Rows are points. Each copy is the shape, with its points in the same order, turned, moved and blurred by noise. Some copies are also mirrored. Which?
(in the rows, 128 means zero)

Shape (9 x 3):
[[111 156  77]
 [109 140  68]
 [183 104 150]
 [128 157  72]
 [ 97 184  72]
 [ 88 112 171]
 [162 131 158]
 [179 118 118]
 [ 99 177  82]]
Copy 1, 9 rows:
[[105  95  97]
 [117  86 108]
 [169 181 125]
 [118 103  83]
 [ 80  85  91]
 [127 143 194]
 [135 183 134]
 [157 164  95]
 [ 84  94 104]]
Copy 1 is: only turned
Copy 2, 9 rows:
[[121 180 130]
 [135 181 119]
 [170 104 201]
 [129 188 143]
 [ 91 194 127]
 [114  75 123]
 [134 104 192]
 [168 137 190]
 [ 96 185 128]]
Copy 2 is: only turned

Shape, 8 rows:
[[121 176 130 147]
 [133 178  86 125]
 [172 111 224  98]
 [185 167 118 124]
 [100 138 136  89]
 [ 68  57 116 146]
 [152 114 115 139]
 [125  74 133 104]]
Copy 1, 8 rows:
[[124  53 138 115]
 [110  61  94  90]
 [220 139 177 116]
 [173  67  91  99]
 [116 122 142  84]
 [ 68 160 138 174]
 [144 103  97 140]
 [132 165 116 132]]
Copy 1 is: mirrored
Copy 2 (8 x 4):
[[165 143  99  94]
 [128 129  71  95]
 [197  40 176 111]
 [143  80  73 102]
 [127 135 148  71]
 [108 174 193 164]
 [128 113 123 138]
 [110 102 169 129]]
Copy 2 is: only turned

Shape:
[[ 99 156  80  92 179  88]
 [101 105  95 151  82  81]
 [124 130 144 107  91  94]
 [174 148 108  83 134  93]
 [169 119 135  68 118 135]
 [193 144  83 156 135  87]
 [ 96  77 136  88 149 131]
 [119 179  88 165 167 114]
 [136  89 183 142 187 153]
 [206  72 169 147 136 118]
 [203 173 133 108 111 144]
 [136 153 181 102 162 144]]
Copy 1 (12 x 6):
[[166 179  86 114 143 140]
 [146 152 190 128 140  81]
 [151 100 173 112 144 140]
 [183 103 107 149 140 145]
 [167  60 102 123 144 130]
 [176 118 139 206 109 116]
 [109 106  93  86 171  94]
 [127 178 113 156  87 142]
 [ 49  82  87 156 142 122]
 [ 97  47 129 212 156 105]
 [165  55 121 164  93 169]
 [ 99  90  91 124 135 178]]
Copy 1 is: only turned
Copy 2 (12 x 6):
[[ 60 148 141 180 107  56]
 [ 90 145  73 157 130 156]
 [ 86 160 119 105 108 135]
 [117 187 143 129 124  74]
 [126 149 135  79 129  79]
 [149 188 146 181 147 118]
 [ 95  82 116 106  90  94]
 [ 77 134 182 201 149 117]
 [148  77 185 113  82 127]
 [197 133 149 109 101 141]
 [132 181 177  98 167 109]
 [ 95 122 201  93 100 109]]
Copy 2 is: only turned
Copy 3 (12 x 6):
[[179 132 145 202 131 122]
 [ 82 181 121 168 136 118]
 [129 161 137 133 129  71]
 [184 175 166 158  88  81]
 [194 166 125 121  80  70]
 [147 200 195 161  80 141]
 [149 105 112 141  99  84]
 [154 138 191 157 137 164]
 [136  68 160  84  70 104]
 [123 151 188  90  23  75]
 [196 199 184  87 107 110]
 [190 108 176  95 125  81]]
Copy 3 is: only turned
Copy 4 (12 x 6):
[[109 127  67 129 179  78]
 [111  80  87 148  66 103]
 [141  94 113 106 102 132]
 [127  86  97 127 173 149]
 [149 121 105 127 145 183]
 [ 92  57 126 184 160 135]
 [169 166  77 145 110 123]
 [ 65 124 129 153 158  77]
 [173 177 164 183 127 122]
 [177 103 158 203 121 173]
 [103 100 149 125 168 192]
 [146 162 155 114 157 134]]
Copy 4 is: mirrored

Shape (14 x 9):
[[129 102 123 177 175 181  99  89 116]
 [162  90 125  86  82 119 159 146 145]
 [139 161 188 137 152 146 148 114 152]
 [ 94  69 169  94 160 138  89 117  79]
 [156 125 101 133 150  74 171 153 169]
 [ 87 132 100  68  74 182 165 191 177]
 [110 160 139 152 181  97 162 107 182]
 [170 146 118 159 107 103 117 125  90]
 [164  66 148 146 176 128 138 170 118]
 [151 178  96 162 168  85 172 107 152]
 [ 95  95  95 169 143 141  99 103 165]
 [ 88 126 166 130  75 121 183 113 152]
 [133 174 148 135 143  80 103 155  87]
 [ 84 127 130 134 123  98 189  97 133]]
Copy 1 (14 x 9):
[[108 169  94 148 153 178  75  82 165]
 [123 111 103 122 137  96 133 186 121]
 [135 129 153 172  93 115 116  94 158]
 [145 125 121 151 165 192 117  95  72]
 [ 97 180 119  98 104  57 124 135 117]
 [106 154 155 152 179 114 207 219 158]
 [ 80 188 144 140  65  97 136  82 138]
 [164 146 110  81 101 140  87 132 144]
 [159 180  98 150 147 100  82 113 103]
 [102 187 119  86  71  79 126  85 155]
 [ 54 181 124 132 127 176  89 136 148]
 [104 125 111 167  62 131 165 180 136]
 [178 154 169  87  94 135 114 107 114]
 [107 156  92 141  71 131 166 129 114]]
Copy 1 is: only turned
Copy 2, 14 rows:
[[ 94 144 157 171  82 167 134 117 186]
 [152 142 134  47 121 102 108 166 128]
 [ 90 154 144 134  97  61 157 154 174]
 [ 79 155 192  98 120 157 152  82  98]
 [169  83 107  96  86  75 161 135 154]
 [134  96 162  67 171 118 156 249 118]
 [115 124  94 148  98  84 200 134 170]
 [171 135 142 158 119  86  89 114 144]
 [130  98 183  90  48 114 125 117 146]
 [166 104  88 150 105  79 175 125 186]
 [ 99 102  92 148  92 178 135 147 146]
 [133 179 121 110 114  91 169 197 106]
 [135 107 152 166 135  56 138  86 118]
 [162 163 113 123 119 117 198 147 133]]
Copy 2 is: only turned
Copy 3:
[[189 103 144 121 162  62 166 109 146]
 [108 132 182 117  80 124  77 122 133]
 [117 142 174 164 191  83 109  94 129]
 [178  55 177 138 149 152 151 106  91]
 [ 80 134  99 155 100  95  98 106 129]
 [137 170 193 216  72 165  96 125 194]
 [ 85 127 106 173 180  93 129  79 153]
 [146 173 122  84 142 109 127 126  98]
 [134  94 151 155  96  62 126 119  87]
 [ 98 160  70 139 160  80 105  75 140]
 [147  99 127 127 144 104 170 135 191]
 [ 73 155 199 132 134 144 141  81 164]
 [129 164 111 144 170 143 134 128  67]
 [ 91 137 145 133 135 137 147  52 152]]
Copy 3 is: mirrored

Shape (17 x 11):
[[117 119 107 137 132  79 119 110 112 170 115]
 [130 152  75 109 120 152 151 137  90  95 137]
 [136 115 170  94 124 154  96 138 117 128 144]
 [123 202  96 130 114 146 132 148 160 141 109]
 [ 29 145 103 122 119 147 156 130 147 164 144]
 [132 143  24 134 152 136 137 141 172 106 165]
 [ 81 213  87  96 132 133 149  82 127 107 135]
 [136 137  85 218 133 164  97 165 132 125 150]
 [ 85  49 138 104 167 118 183 131 125 104 165]
 [147 139 175 153 137  98  76  88 134 135 188]
 [104 118 144 150 110  91 179 171 171 119 147]
 [109 145 183 123 121  88 105 113 154 130 152]
 [ 95 170 157 111 148 177 130 126 120 139 185]
 [151 151 112 185 123 141 169 249  88 114 116]
 [171  89  82  99 109 151 152 133  78 114 184]
 [ 69 121  53 131  95 129 135 122 146  69 136]
 [108 134 154 166  83 188 129  53 165  83  79]]
Copy 1, 17 rows:
[[155 117 124 138 169  97  97 102 113 129  87]
 [ 85 104 164 138 153 123 158 100 124 136 148]
 [ 95 108 126  65 125 116 137 151 146 100  83]
 [108 136 189 139 144 164  94 157 116 132 147]
 [125  81 126 174 156 106  96 195 151 171 133]
 [ 95 113 187 181 100 152 122  89 149 171 120]
 [ 77 152 153 170 178 129 150 170 102 169 130]
 [131 144 184 124 108 108  88  90 193 123 172]
 [142  72  56 143 110 125 181 115 172 144 108]
 [145 199 114  89 104  87 109 143 140 116  70]
 [150  98  86 155  87 151 103 137 117 114 147]
 [123 158  93 112 123 122 104 173 120 109  83]
 [118 125 151 111 122  98 168 200 148 134 118]
 [155  84 178 130 115 141 125  98 135  35 207]
 [ 87  67 148 109 107  78 173  73 125 144 121]
 [ 55 113 117 184 144 130 112 110 168 171 145]
 [ 80 168  80  60 169 149  95 149 155 182 184]]
Copy 1 is: mirrored
Copy 2, 17 rows:
[[194 113 149 107 165 106 132 137 140 150 117]
 [135 130 138 153 158 141 158  61 139  74 120]
 [102  98 192 102 119 102 127 110 149 143 123]
 [124 149 135 135 160 179  93 109  95 116  86]
 [141 165 107  46 169 131 128 131 124  75  99]
 [160 214 119 167 119 152 133 112 131  82 160]
 [146 170 100 102 181 125 102  49  91 115 122]
 [125 109 105 173 146 170 112 169 170  94 153]
 [133 150 139 108 123  31 177 152 146  91 120]
 [122  85 141 108 102  91  88 139 119 177 169]
 [137 116 119 134 116  94 117 184  83  90  82]
 [128 108 148  94 127  89  83 144 100 143 124]
 [ 71 132 134  71 154 123 133 102 113 121 145]
 [107  66 154 204 179 166 158 170 117  66  93]
 [140 104 148 141  97 122 203  84 150 102 143]
 [185 151 115 118 130 107 101  87 154  35 108]
 [102 125  86 121 141  90  49 100 193 147  61]]
Copy 2 is: only turned
Copy 3:
[[ 77 105 128 134 128  83 115 123 104 130 131]
 [145 128 129 158 115 153 168  95  71 157 136]
 [157 158 135 134 119 132  97 128 135 151  79]
 [139  63 176 158 128 147 133 112 121 182 148]
 [114  47 149 162 154 118 125  85  73 167  58]
 [121  58  84 160 131 191 146 140  70 164 153]
 [136  93 138 176 165 108 171  91  90 226 133]
 [133  81 114 188 131 186  77  91 114  99 160]
 [141 112  64 124 146 114 163 133  87 101  36]
 [146 130  75 169 129  78  61 133 158 159 126]
 [141  46 114 163  99 111 152 137 136 106  78]
 [135 108 118 167 127  75 104 141 163 163  88]
 [196 110 131 162 157 120  94 101  96 177  83]
 [180  88 181 183  84 163 150 113  95  45 150]
 [152 153  77 120  69 148 137 103  55 137 119]
 [ 84  86  95 194 122 174 177  90  95 166  94]
 [120 104 115 135 159 155 144  26 209 174 103]]
Copy 3 is: mirrored
